Rows are points. Each copy is the shape, with its points in the same order, stretched, turned, moved and blurred by noise. Is it also mirrored, or only turned?
(in the rows, 128 means zero)

Shape (8 x 2):
[[122 164]
 [102 153]
 [125 142]
 [210  85]
 [181 152]
 [165 101]
 [133 138]
 [120 144]]
Copy 1 (8 x 2):
[[ 99 152]
 [122 161]
 [112 139]
 [ 88  42]
 [ 65 101]
 [109  83]
 [110 131]
 [114 143]]
Copy 1 is: mirrored
Copy 2 (8 x 2):
[[155 164]
 [130 171]
 [142 147]
 [163  32]
 [195 111]
 [144  80]
 [144 135]
 [137 152]]
Copy 2 is: only turned

Shape (6 x 3):
[[153 147 121]
 [ 95 101 133]
 [114  97 154]
 [109 136  96]
 [112 196 114]
 [209  97 146]]
Copy 1 (6 x 3):
[[137 139 157]
 [120 107  93]
 [103 107 113]
 [160 130 109]
 [153 193 118]
 [102  96 216]]
Copy 1 is: only turned
Copy 2 (6 x 3):
[[ 82 140 142]
 [163 105 137]
 [155 112 169]
 [118 117  97]
 [ 99 189  90]
 [ 55  99 219]]
Copy 2 is: mirrored

Shape (9 x 4):
[[113 158 123 126]
 [108 127 143 138]
 [208 186  73 122]
 [ 60 182 107 131]
 [ 89 146 109 107]
 [120 121 184 147]
 [128 107 158 154]
 [ 64  76 151 176]
 [184  75 144 103]]
Copy 1 (9 x 4):
[[120 178  96 125]
 [117 137 116 120]
 [194 228 103  92]
 [ 95 169  33 136]
 [ 89 160  73 115]
 [131 130 160 141]
 [140 129 144 127]
 [113  85  99 123]
 [137 144 191  81]]
Copy 1 is: only turned
Copy 2 (9 x 4):
[[148 148 143 124]
 [116 129 144 122]
 [205 209 122 189]
 [153 153 171  90]
 [157 126 141 108]
 [ 76 129 131 118]
 [ 99 120 134 147]
 [ 77  81 169 115]
 [132 104  82 169]]
Copy 2 is: mirrored

Shape (12 x 6):
[[150 106 112  96 125 125]
 [163 150 153 125 124 118]
 [156 112 162  98 174  89]
 [162 138 131 154 143 160]
 [160 159  76  98 150  90]
 [133  72 143 125 141 123]
 [ 47 150 174 113 118  89]
 [124 150 146 110 141  84]
 [134  64 173 144 149  82]
 [150 114 137 141 105 109]
 [ 93 161  68 148 107 102]
 [140 137   7 100 154 133]]
Copy 1 (12 x 6):
[[128 112 141 123 107 113]
 [129 168 162 123 128 113]
 [161 153 150  96 116  54]
 [162 147 165 149 133 141]
 [112 114 148 148 165  69]
 [167 135 117 110  87 110]
 [119 190  75  39 170 114]
 [125 167 127  94 153  80]
 [175 179 100 101  80  77]
 [128 161 126 131 102 120]
 [ 99 140  81 146 184 125]
 [122  48 130 182 171 104]]
Copy 1 is: mirrored
Copy 2 (12 x 6):
[[128 131 139  77  98 116]
 [183 145 120 109 128 121]
 [171 185 184  77 113  81]
 [144 130 116 113 182 138]
 [103 160 100  87 109  72]
 [144 121 194  92 122 118]
 [157 201 182 182  61 147]
 [157 177 156 120  95  99]
 [170 133 226 110 121  85]
 [164 104 139 121 123 106]
 [ 74 126 106 166 109 107]
 [ 20 132  78  77 117  91]]
Copy 2 is: only turned
